Rows are points. The last column is the point's height on a tilted bowl or saddle (a function of degree 2), plus a little noise. Along how many of its main directions does it bend up, bend down or stay straight?
(in the rows, 128 means zero)

Points (11 x 3):
[[110  85  85]
 [141  98 111]
 [146  86 106]
 [118 164  91]
 [212  86 220]
 [ 60  77 102]
 [120 111 110]
 [ 64  88 110]
 [133 164 100]
 [105 165  86]
 [151 105 130]]
Directions: 1 up, 1 down, 0 straight

Points, 18 rows:
[[ 47 109 127 150]
 [ 62 156 132 108]
 [107 199  99  64]
 [159 128 172 140]
 [ 73  71 121 169]
 [159  47 135  96]
 [ 85 184 163  89]
 [ 73 193 152  70]
 [131 125 107 130]
 [117 109  89 146]
 [135 143 102 117]
 [156  92  62 107]
 [150 149 120 117]
 [139 233 101  21]
 [203 112 119  86]
 [120 119 110 138]
 [156 124 146 131]
 [108 133  98 135]]
Directions: 1 up, 2 down, 0 straight

Points, 18 rows:
[[138 135  87 131]
 [117  59 124  91]
 [111 127 118 122]
 [157 125 154 180]
 [102 111 197 144]
 [163 135  81 156]
 [ 95  44 135  80]
 [ 90 197 220 203]
 [157 157  59 149]
 [164  90 181 189]
 [118 115 100 115]
 [ 90 124 119 124]
 [191  32 135 195]
 [158 164  94 170]
 [136  88 163 141]
 [108 128 108 123]
 [126 155 167 167]
 [135 122 183 167]]
Directions: 1 up, 0 down, 2 straight

Points:
[[ 48  68 169 100]
 [104 153 136 144]
 [143 121 161 118]
 [217 113 129  39]
 [191  97 147  83]
 [150 131  95 149]
 [111 175  79 200]
 [141 156 144 114]
 [137  95 116 145]
 [ 91 115 162 135]
 [169 145 129  95]
 [163 123 144 104]
 [206  33 145  95]
 [141 150  93 156]
 [156 178  65 167]]
Directions: 1 up, 1 down, 1 straight

Points:
[[151 115   7 146 199]
 [110 149  73 128 144]
 [157 139 147 166 139]
 [161 184  85 124 157]
 [143 175 131 119 137]
 [ 94 122 128 162 142]
 [139  41 139 157 193]
 [ 95 124 147 100 140]
 [ 94 108 162 138 144]
 [148 134 156  42 175]
 [183  86 105  97 167]
 [109  79  78  83 173]
 [121  54 185 119 186]
 [113 109 150  92 145]
 [150  62 202 102 188]
 [111  68 185  65 192]
 [137 123 149  88 141]
 [ 88 112  96 130 148]
 [123  72 102 107 162]
 [122 155 162  86 142]
 [ 49 164 159  89 164]]
Directions: 4 up, 0 down, 0 straight

Points, 25 rows:
[[ 10 142 167  84 182]
 [125 150 108 131 117]
 [159 148 105  81 202]
 [ 96 122 152 189 111]
 [153  81 115 154 104]
 [146 168 121 137 120]
 [163  78 118 199 142]
 [137 103 119  83 139]
 [173  62 149 156  97]
 [100 111  58 128  62]
 [149 121 115 122 119]
 [119  71 108 103  78]
 [189 116 180  94 123]
 [169 103   7 109 174]
 [200 157  75 132 195]
 [133 116 173 147  94]
 [173 113 145 186  85]
 [ 82 122 142 146 101]
 [107  94  96 129  76]
 [147 118 132 186 103]
 [129 151 125  93 164]
 [ 88 146 191 101 175]
 [166 109 143 136  96]
 [ 85 111 146 143 102]
 [126 122 150 181  97]]
Directions: 2 up, 1 down, 1 straight

Points:
[[137 100 114 165 146]
 [ 68 104 159 153 135]
 [126 149 101 188 145]
 [186 131  96  94 114]
 [143 184 148  70  80]
 [121 148 140 111  89]
 [149  88  75 101 164]
 [162  81 120 148 132]
 [105  49 179 106 158]
 [135  94 125  66 131]
 [ 80 114 150 140 116]
 [ 95 137  70  77 112]
 [176 156 165 172  71]
 [148 118  86 119 137]
 [ 53 168 121  97  45]
 [138 102 162 102 112]
 [112 202 166 112  58]
 [104 173 187  93  94]
 [124 168  38 156 182]
 [ 43  90 125 147 130]
 [140  61 125 130 141]
 [ 74 148 143 180 117]
 [121  54  48 112 218]
 [156  55 159 125 124]
 [154 165 143 110  74]
 [172 194  88 142  97]]
Directions: 2 up, 1 down, 1 straight

Points (44 x 7):
[[159 139 167  82 143 154  95]
 [160 164 151 139 112 147 133]
 [133  37 175 116 192 168  70]
 [135 144 107 150 133 162 126]
 [117  59 144 138 124 128 141]
 [ 96 103 116  96 103 122 133]
 [164 151  66 181  99 210 151]
 [ 92 177 193 195 145 156  61]
 [120 196 150 111  95 169 110]
 [ 69 223 124  81 119 192  66]
 [157  91 167  89 118 128 151]
 [159 153 127 161 116 139 151]
 [153 146 137  74  90 104 132]
 [115 129 121 203 114 132 163]
 [ 74 146 116 119 139 112 100]
 [157  68 181 175 163 106 189]
 [128 121  75 182  31 176 199]
 [113  80 139 114 132 133 127]
 [139  62 167 150  35 116 160]
 [ 94 135  13 129 106 152 146]
 [107 110  47 132 105 117 141]
 [139 118 103  63 164 137  86]
 [104 121 114 112 157 159  77]
 [ 95  89 175 122 103  82 145]
 [138 110 158 200 130 123 172]
 [150 103 143 135  63 133 176]
 [127 111 153 122  71 130 165]
 [113 141 121 173  95 111 169]
 [207 122 149 140 172 160  95]
 [126 137 154  84 101 114 136]
 [175 139 177 127 170  67 108]
 [173 159  37 134 101 168 163]
 [151 111  82 141 164 153  88]
 [104 101 116 103 116 162 118]
 [152   7 131  75 156 138  99]
 [ 71 162  83 121 120 127 124]
 [ 77 109  83 159 111 118 127]
 [156 170 161 140 186 132  39]
 [116 128  94 149 196 115  44]
 [131 123 152 158 103 151 163]
 [ 99 141 164 156 152 110 104]
 [132 130 144  92 177 136  72]
 [ 78 156 160 133 101 106 120]
 [144 164 183  99 138 100  89]]
Directions: 1 up, 4 down, 1 straight

Points, 45 rows:
[[129  71 112  95 112 111 168]
 [ 46  84 163 182 129 140 146]
 [140 138 112 196  97 173 134]
 [ 89 137 156 118  91 104 128]
 [171 140 156 165 153  79 140]
 [112  56  53 163 122 112 172]
 [ 85 147 147 155  75  93 116]
 [110 113 105 217 177 168 153]
 [111 143 184 187 149 141 127]
 [ 84 187 133 177 176 111 128]
 [108 157 134 172 209 139 153]
 [126 114  67  85 122  81 167]
 [192  62 137 158 110 104 170]
 [ 89 144  69  87 162 130 174]
 [129  90  94  73 102 157 179]
 [128 101 130 115 159 167 166]
 [ 94 124  99 126 200 126 167]
 [ 95  89  52 135 127 177 180]
 [153  67 133  56 151 163 208]
 [143 118 175 104 174 116 165]
 [200  79 139 138 112 121 170]
 [120 125  72 130  82 130 145]
 [147 128 134 138 108 108 130]
 [124  95  97 101 114 175 170]
 [104 202 111 139 110  95 124]
 [111 118 119 114 122 111 139]
 [113 127 103 167 124 101 125]
 [144  69 137  88  89 128 171]
 [ 86 123  91 160 154  93 138]
 [ 78 151 134 133 116 166 135]
 [149 148  93 110 133 116 149]
 [ 99 143  76  98 103 156 159]
 [154 125 150 133  84 186 150]
 [173 113  90 161 154 165 168]
 [ 68 155 133 143 153 162 138]
 [156 129 142   7 199 124 232]
 [157 102 171  96 117 134 161]
 [163 129 190 133  86 138 142]
 [ 67 150  97 132 181 130 154]
 [169 104 205  71 138 191 204]
 [105 133 137 163 160 161 139]
 [ 59 139 127 158 100 190 141]
 [166  97 105 135 184 174 188]
 [124  58 173  32 153 127 220]
 [133 155 122 117 110 132 134]]
Directions: 6 up, 0 down, 0 straight
